Each row of a before or after table is a point. The points were changed in one or more steps. Then noise was added and the rows were shuffled. The steps act on how far a point lies along the listed directions, d1 being the first. What was done? A step turns or swaps two directions, mirrors them in a line or flattens them onto one, adds a multiple of one to another, or multiplies one. Angles are multiples of 10 degrees, from the lower direction toward the higher: turns from -170 to 170, lines from 10 to 170 but not 90. Use the fewest steps. Two steps may share a direction if one is a turn and the other turns, adds or multiplies; they go together, in the order done. Otherwise the lowest direction goes first.

Directions:
(1): [4.8 1.4]
(2): [ 1.4 -4.8]
Before, 8 rows:
[[-5.5  3.6]
 [-6.9 -1.8]
 [-0.1  4.7]
 [-2.4 -1.8]
 [-3.5 -0.8]
 [ 1.4  2.5]
 [-1.3 -5.2]
 [ 2.2  4.4]]
After:
[[-5.2 -1.8]
 [ 4.9  0.3]
 [-2.6  1.2]
 [-5.1  5.0]
 [-2.5  2.9]
 [ 3.1  0.1]
 [ 0.2  6.6]
 [ 4.1  2.5]]
Steps: turn d1 and d2 by 60 degrees

Directions:
(1): [-3.9 -2.1 -4.0  3.2 -3.1  4.3]
(2): [-1.2  4.0  1.6  2.0 -6.1 -3.6]
(3): [ 5.7 -2.6  2.9  0.5 -3.9  3.4]
Before:
[[-5.3 -1.4 -3.8  4.2  0.6  0.9]
 [-1.0 -0.2 -2.3 -0.3  1.7  0.6]
 [-5.1  0.9 -5.0 -3.7  5.4 -2.5]
 [-3.9  7.3  1.1 -0.2  0.7 -7.1]
 [-5.9 -3.5 -4.4  0.1  3.3  3.1]
 [-0.2  3.3  0.0  5.5 -5.8 -0.7]
 [ 0.5  4.3  0.9 -0.7 -2.6  0.4]
 [ 6.7 -3.7  4.7 -0.8  2.6  2.1]
 [-1.4  4.3  0.3  0.5 -1.6 -6.3]
 [-6.8  0.0 -3.6  1.3  2.6  2.0]
 [-3.9 -6.8 -6.9  6.7 -4.5  9.4]
 [ 0.4 -3.9 -3.1  0.7  0.2  5.4]
 [-1.0 -2.5 -3.2  0.4  3.4  4.5]
 [-4.8  1.2 -5.4  3.1 -5.5  0.5]]
After, 14 rows:
[[  2.8   1.1   3.6  -0.7   4.1  -5.3]
 [ -1.5   1.6  -1.8  -2.0   4.4  -2.3]
 [ -5.5  -2.8  -3.8   3.5   0.2   3.1]
 [ -0.3   2.9   0.0  -0.4  -1.5   2.0]
 [  2.6  -0.1   4.0  -3.9   4.5  -3.2]
 [ -0.7   3.9  -0.3   2.4   1.0  -3.1]
 [ -3.4   4.7  -0.1  -2.9  10.4 -10.0]
 [  2.3   0.4   0.3  -0.7   0.6  -0.3]
 [  3.7   1.5   5.0  -3.1   3.2  -2.1]
 [  2.0   3.6   0.6  -3.2   2.3  -6.4]
 [  6.1   0.0   4.3   1.0  -5.2   2.5]
 [  7.5  -1.6   3.0  -4.7  -1.2   0.1]
 [  3.8  -0.7   1.4   1.3  -4.1  -0.1]
 [  1.0   1.4   0.1  -1.5   3.8  -0.5]]
Steps: turn d1 and d3 by -140 degrees; multiply d2 by 0.4

Directions:
(1): [ 2.1  7.2 -4.6 -0.6 -2.8  1.3  5.6 -1.8  2.9  2.5 -0.6]
(2): [-1.5  1.9  1.1 -7.1  0.3 -3.0  1.4  4.5  1.9 -2.6  6.2]
(3): [-0.5 -0.2 -2.2  3.2 -8.0 -6.2 -0.3  2.4 -2.3 -2.7 -0.8]
(4): [-2.4 -2.7 -1.1 -0.1 -0.1 -4.8 -2.0 -0.3  5.1  8.3  0.5]
(5): [ 0.8  0.6 -4.2  1.6 -0.8  1.3 -6.2 -4.7  3.3 -3.3  5.6]
(6): [ 1.2 -5.9 -6.4  0.3 -0.5  4.2  2.6  4.4 -1.7  1.7  3.1]
Before, 9 rows:
[[ 1.6  4.1 -1.7  0.1 -4.1 -0.1  0.2  2.9  1.0 -4.6  1.9]
 [ 1.1  3.4 -2.2 -1.7 -2.8  1.2  2.8 -0.4  4.0  3.8  0.5]
 [ 1.3  8.1  2.0  1.1 -0.7  0.4 -0.4 -2.4 -0.4 -2.3 -3.0]
 [ 2.2  3.6 -4.8  1.5 -2.5  1.5  7.4 -0.9 -0.9  1.4 -0.9]
 [-1.3 -5.5  5.8 -4.0  5.4 -2.2 -0.7  4.2  0.5  4.0 -0.7]
 [-1.2 -5.5  2.1 -0.4  0.7 -0.2  1.7  6.7 -0.7  2.4 -3.4]
 [-2.0  6.5  0.8 -0.9  0.0  3.2  2.4 -2.0  1.0  0.1  1.3]
 [ 2.3 -3.0 -5.1  1.1  1.2  4.6 -0.2 -0.8 -2.6  1.6  0.4]
 [-3.9 -8.6  6.8  1.3  2.8 -6.6 -5.4  1.7  0.7  4.9 -2.6]]
After:
[[-1.1 -6.3  1.2  0.7  0.1  0.7 -5.2  0.5  0.6 -0.1  2.1]
 [-2.0 -5.5  5.1 -0.8  2.8 -2.2 -0.8  3.1 -4.9 -3.2  1.0]
 [ 0.2  6.2 -3.4 -3.5 -1.7 -3.7  4.6 -1.3  8.9  8.0  1.8]
 [ 1.2 -3.1 -1.8  0.9  0.2  3.7  3.3  7.2 -5.2 -0.4 -0.3]
 [-2.6 -3.8 -1.2  2.5 -1.1  3.8 -2.7  0.6 -2.6 -1.4  3.3]
 [-0.6  5.5 -0.3 -3.6 -1.0 -2.5 -3.8 -1.5  7.9 -3.0  4.5]
 [ 1.9 -0.9 -1.6  4.6 -0.8  3.9 -5.6 -0.9 -0.3 -5.2  1.4]
 [ 1.9  5.5 -7.1 -1.5 -1.8 -1.5 -6.2 -6.4 10.5 -0.7  9.0]
 [-1.4  0.9  7.9 -2.8  2.3 -4.1  3.3  2.7 -5.1  2.3 -7.9]]
Steps: turn d1 and d6 by 160 degrees; turn d2 and d5 by 110 degrees; multiply d5 by 3; flatten d3 and d4 onto the line at 100 degrees

Directions:
(1): [ 3.6 -1.0  4.7 -4.7 -6.0 -2.6 -5.9 -2.9 -0.9 -1.5 -2.3  4.1  2.9 -1.2
 -3.1  3.7 -3.4  3.4]
(2): [ 0.5 -1.3  6.5  0.2  4.6  1.5 -0.1  4.1  0.5  9.8 -1.1  4.9 -0.9 -0.2
 -2.6 -0.4  2.5  2.1]
(3): [ -0.3  -2.4   1.5   1.8   2.5  -2.8   2.2  -4.2 -10.3  -2.7   2.0   6.1
  -2.8  -1.4   1.6   0.2   2.4  -1.9]
(4): [-1.6 -0.5 -6.1 -2.5  1.7 -1.9 -0.8  2.0 -0.6  2.1 -6.9  0.7 -4.0 -3.0
  4.6  7.9  0.7  2.2]
(5): [-0.9  1.2  3.6  4.0 -1.5  7.6  1.8 -4.3 -1.7  1.9 -1.7 -0.6  4.5  2.8
  7.1  4.1 -1.8  1.7]
Before:
[[ 1.8 -1.9  8.6  2.7  2.5  4.4  2.9 -3.1 -6.1  4.9  1.8  7.0  0.1  1.2
   0.3  0.1  3.0  1.7]
 [-1.1  1.0 -2.0  4.5  0.1  3.4  1.8 -2.4 -3.9  2.0  1.3 -1.6 -0.3  1.4
   5.4  2.3  3.2 -1.1]
 [-1.3 -1.4  3.0  7.5  4.6  4.9  4.6 -0.6 -1.1  6.4  3.8  1.8  2.0  2.2
   0.7 -1.9  3.4  0.1]
 [ 1.3 -1.5  0.7 -0.9  3.6 -0.8 -1.2  2.3  2.6  4.9 -1.1  0.8 -3.0 -1.2
  -4.3 -1.8  0.7 -0.4]
 [-1.5 -3.0  1.2  5.5  5.3  4.4  4.7  2.2 -0.9  7.3 -0.6  0.3 -1.1  2.4
   2.0  1.9  1.5  0.3]
 [ 5.5 -2.3 16.1 -3.1 -9.0 -0.2 -7.7 -6.1 -2.4 -0.7  3.1  6.1  5.1  2.6
  -6.1  0.1 -5.1  1.7]
 [-2.5  0.4 -4.7 -0.8  6.9 -3.2  3.8  0.6 -3.6 -3.5  1.2 -0.6 -4.5 -2.4
  -1.1 -4.9  6.0 -3.9]
 [-1.3  2.3  0.6  2.2 -1.1  4.7  2.0 -3.6  5.2 -1.5  3.3 -6.1  3.8  2.5
   2.4 -5.4 -1.0  1.2]]
After, 8 rows:
[[ 1.5 -0.8  0.3 -1.7  2.5  0.5 -2.3  3.8  5.5  5.6 -1.7 -1.0 -2.3 -1.0
  -5.0 -1.3 -0.2  0.1]
 [ 0.1  0.7 -0.9  2.5 -1.8  1.7 -0.6 -3.8 -4.8  1.0  0.5  0.1 -0.2  0.7
   4.6  4.1  2.4  0.3]
 [ 1.6 -0.1 12.4  4.3 -1.8  4.8  0.8 -2.0  1.9  0.5  9.3 -0.8  4.0  6.1
  -4.6 -9.7 -1.0 -3.9]
 [ 0.6 -2.0  2.3  1.7  0.9  4.2  1.0  2.5  1.9  7.2 -2.9 -0.4  1.7  2.2
   0.0  4.2 -1.3  2.7]
 [ 2.1 -0.8  8.4  2.3  1.6  6.2  2.9 -1.1 -0.8  5.8  2.2  3.8  1.8  2.7
  -0.7 -1.9  1.7  2.1]
 [ 0.3  1.7  3.7  2.0 -3.1  4.0  1.3 -5.6  3.3 -3.4  4.7 -3.7  5.2  2.2
   0.3 -6.5 -2.3  1.5]
 [-0.5 -0.3 -2.1 -3.5  3.2 -5.2  0.3 -1.6 -5.5 -5.1 -0.4  2.3 -3.0 -3.8
  -2.9 -2.4  4.1 -2.2]
 [ 0.5 -1.3  6.1  5.5  0.2  4.8  0.6 -0.8  2.4  6.4  3.3  1.6  4.9  3.1
  -1.8 -1.5  0.7  2.2]]
Steps: multiply d1 by 0; add -0.7 times d2 to d3; multiply d4 by 1.6
